Rows are points. Each copy is the shape, with its points in the same order, turned, moved and blurred by noise. Is it also mirrored, or only turned?
In the rows, 128 means zero.

Shape (6 x 2):
[[ 92  84]
 [120 170]
 [141 114]
 [123  75]
 [171 108]
 [153 100]]
Copy 1 (6 x 2):
[[186 111]
 [ 95 109]
 [139 144]
 [180 144]
 [131 179]
 [145 164]]
Copy 1 is: only turned
Copy 2 (6 x 2):
[[166 111]
 [ 81 143]
 [141 157]
 [178 140]
 [148 191]
 [152 170]]
Copy 2 is: only turned

Shape (6 x 3):
[[122  57 146]
 [ 65 142 152]
 [174 164 113]
 [125 117 131]
 [117 134 128]
 [143 105  61]]
Copy 1 (6 x 3):
[[109 103  65]
 [ 77 154 148]
 [163  71 171]
 [121 114 126]
 [126 121 142]
 [195 118 115]]
Copy 1 is: only turned
Copy 2 (6 x 3):
[[116 170  75]
 [174  92 104]
 [122 146 197]
 [128 140 127]
 [137 123 139]
 [ 61 122 145]]
Copy 2 is: only turned
Copy 3 (6 x 3):
[[176 107  86]
 [183 154 175]
 [ 91  84 174]
 [142 114 137]
 [138 120 155]
 [ 82 134 108]]
Copy 3 is: mirrored

Shape (7 x 4):
[[112  84 187 146]
 [148 119 152 115]
 [153 124 158 205]
 [106 154 110  91]
 [100 124  42 129]
 [114 125 153 165]
 [116 116 143 141]]
Copy 1 (7 x 4):
[[151 187 157 177]
 [145 160 178 114]
 [126 115 198 188]
 [118 150 135  72]
 [151  81 102  89]
 [121 144 158 161]
 [133 148 152 141]]
Copy 1 is: mirrored
Copy 2 (7 x 4):
[[ 60 126  99 106]
 [113 117 137 102]
 [ 91  75 115 176]
 [185 143 114  90]
 [198 181 120 166]
 [107 110  97 141]
 [124 124 109 126]]
Copy 2 is: mirrored

Shape (10 x 6):
[[162 124 109 144 152  89]
 [129 109 139 125 126 161]
 [206 147 119 118 149 119]
 [ 86 153 137 116 117  81]
 [ 92 139 103 141 128 114]
 [147 152 132 155 119 117]
 [ 92 222 143 156 144 100]
 [115 113 148 146  62 145]
 [109 114 115  95 147 182]
 [ 99 237 102 153  77 107]]
Copy 1 (10 x 6):
[[143 130  72  98 125 158]
 [ 96 168 126 144 125 152]
 [146 173  90  65  99 145]
 [133 105  97 161 112  97]
 [101  87 107 138 124 129]
 [144 130 131 104 116 133]
 [127  90 130  99 143  54]
 [127 127 167 171  91 154]
 [ 53 167 119 151 120 145]
 [120  50 153  95  80  65]]
Copy 1 is: mirrored
Copy 2 (10 x 6):
[[ 94 113  98  90 120  66]
 [100 118 148 124 160 122]
 [ 67 110  74  72 153 122]
 [108 130 119 150  60 118]
 [115 146 128 136 107  90]
 [135 117 109  81 116 117]
 [175 162  73 130  77 132]
 [131 107 189 100 114 140]
 [ 77 161 145 153 164 135]
 [164 186 112  77  54 147]]
Copy 2 is: mirrored
Copy 3 (10 x 6):
[[107 116 128 173 168 119]
 [138 135 109 139  92 140]
 [106  98  79 168 154 118]
 [142 155 144  99 169 102]
 [127 179 137 126 160 132]
 [119 150  88 140 139 105]
 [179 179  87 106 198  77]
 [120 162 124  95  71 108]
 [140 136 109 130 115 205]
 [111 206  58  61 191  87]]
Copy 3 is: only turned
